Each row is a point. The ring and each string are closed loops that go straight from each point to the next, and from the last back to the first. Before rounding, they use only three directions, however many columns there are. How many times does the string pass through the ring? Passing back the other way cancels.
In the rows, zero is written as 128.

Ring, 6 rows:
[[160  81 129]
 [165 121 173]
 [113 155 177]
 [ 60 146 156]
 [ 54 115 134]
 [101  78 110]]
String:
[[108 131 150]
 [107 161 143]
 [117 132 159]
 [117 127 144]
 [152 151 159]
 [160 139 153]
 [133 116 154]
 [147 103 177]
 [189 102 188]
 [197 122 167]
 [173 136 154]
 [154 141 159]
 [148 163 160]
 [128 161 163]
 [117 191 187]
 [108 159 205]
 [111 123 185]]
Times through: 0

Ring:
[[197 130 117 124]
 [162 135 129  93]
 [115 139 131  77]
 [ 93 145 122  78]
 [ 73 153 102  93]
 [ 80 139  97 119]
 [112 107 109 146]
 [155  83 123 163]
 [190  90 123 163]
 [205 114 116 146]]
String (25 x 4):
[[136  95 131 133]
 [146  65 145 151]
 [171  49 142 179]
 [196  67 125 187]
 [178 130  93 155]
 [156 132 105 132]
 [171 103 128 135]
 [211  94 135 143]
 [226 120 121 136]
 [194  96 148 120]
 [159 107 136 116]
 [151 139 111 113]
 [148 156 102 105]
 [139 134 118 105]
 [128 115 145  87]
 [ 95 112 165  54]
 [ 76 147 131  58]
 [ 68 180  95  71]
 [113 154  97 108]
 [115 125 118 111]
 [ 98 111 128 110]
 [ 56 124 110 113]
 [ 52 154  72 131]
 [102 142  86 136]
 [127 136  96 133]]
Times through: 3

Ring (9 x 8):
[[107  97  99 185 106 107 146  90]
 [131  93 121 151  98  86 147 106]
 [146 103 136 120 102  72 139 134]
 [147 125 134 101 119  64 119 161]
 [128 152 116 109 144  77 100 181]
 [110 162 104 131 152 102 103 185]
 [ 90 154  93 172 144 137 126 167]
 [ 84 137  87 195 133 143 138 138]
 [ 89 114  86 202 120 130 143 103]]
String:
[[116 107 122 169 101 127 165 133]
 [118  82 116 182  87 113 169  91]
 [125  69 112 176  84  85 157  64]
 [127  77 104 164  96  67 135  64]
 [118 106  97 157 118  74 119  96]
 [122 115 115 150 114  98 138 132]
 [119 114 111 153 115  95 134 125]
 [111 107  89 167 122  78 116  90]
 [105  85  84 192 107  85 131  55]
 [ 97  84  89 210  98 117 156  64]
 [100 102 107 199 100 144 172 113]
 [ 90 113 101 206 108 155 169 122]
 [ 61 126  64 237 131 162 145 102]
 [ 72 137  69 209 141 139 125 118]
 [ 91 136  78 178 142 106 109 120]
 [ 99 135  93 169 135 112 122 136]
 [ 78 145  74 194 146 134 119 134]
 [ 69 147  74 210 143 157 133 139]
 [ 72 139  86 217 129 175 157 144]
 [ 91 125 104 196 116 158 164 143]
 [106 121 109 173 116 127 149 138]
 [111 122 106 161 121 108 134 133]]
Times through: 0

Ring, 7 rows:
[[141 163 170 124  87 147 123 139  91]
 [136 183 191 130 116 146 105 129  54]
 [120 182 187 139 168 129  94 105  41]
 [111 146 145 140 177 112 113  97  89]
 [115 108 100 129 148 108 144 104 154]
 [128  95  85 116 100 120 165 123 188]
 [139 110 106 114  71 133 161 138 173]]
String, 30 rows:
[[138 195 196 116 126 154 102 121  43]
 [130 167 169 126 130 138 114 119  76]
 [124 156 163 142 131 126 113 122  84]
 [121 193 204 147 161 132  85 113  24]
 [117 201 212 148 182 129  76 103   7]
 [115 199 205 143 195 128  78  95  10]
 [117 188 186 130 191 130  91  92  33]
 [121 154 153 131 152 125 116 108  88]
 [120 141 143 138 141 119 122 114 105]
 [115 137 138 142 154 113 121 109 106]
 [100 121 120 153 193  93 120  91 115]
 [107 119 110 134 183 102 130  89 129]
 [118 126 113 117 159 118 137  97 132]
 [121 121 110 117 145 119 142 103 141]
 [124 127 123 125 128 122 137 115 132]
 [120 112 113 138 121 112 142 121 149]
 [122  77  66 122 109 107 171 118 209]
 [131  72  52  99  90 120 186 120 230]
 [135 108  94 102  96 132 163 122 177]
 [132 129 124 116 110 131 143 122 137]
 [129 116 117 129  98 123 147 131 153]
 [130 121 122 129  97 125 144 131 146]
 [139 110 112 123  61 132 159 146 172]
 [149 124 123 109  45 147 159 151 161]
 [148 143 142 107  63 152 146 144 132]
 [136 149 147 116 103 141 132 127 111]
 [133 146 150 129 103 134 129 131 110]
 [136 156 167 136  90 138 122 141  95]
 [142 184 196 130  90 152 108 142  58]
 [145 209 216 118 108 163  96 132  26]]
Times through: 5
String (27 x 9):
[[133 115 104 107 105 130 155 120 163]
 [140  80  64  96  64 131 186 133 225]
 [137  83  79 119  57 123 177 144 212]
 [144  99  93 107  49 137 173 146 197]
 [139 108 111 125  58 130 159 148 174]
 [132 128 132 131  93 128 140 135 135]
 [140 146 145 114  89 144 137 133 119]
 [152 163 167 109  57 160 134 150 104]
 [149 174 183 121  66 157 121 150  82]
 [134 158 167 136 100 136 119 136  90]
 [129 149 153 130 119 131 124 124 101]
 [136 188 192 122 124 149 104 123  49]
 [135 206 212 125 139 152  90 118  20]
 [130 179 180 123 141 141 106 114  58]
 [123 149 155 141 133 123 117 120  93]
 [125 148 150 132 132 126 122 118  99]
 [124 169 167 124 155 133 109 106  69]
 [108 188 189 142 215 120  82  83  22]
 [106 169 167 140 210 114  94  83  50]
 [113 152 146 130 182 118 113  92  84]
 [124 139 138 129 134 124 128 115 113]
 [118 128 128 137 141 115 130 113 123]
 [122 131 126 124 139 122 133 110 125]
 [116 103  86 115 154 111 152  96 166]
 [115  76  62 121 137 101 167 104 204]
 [120  92  87 130 118 108 157 118 181]
 [126 117 113 125 115 121 146 120 150]]
Times through: 3
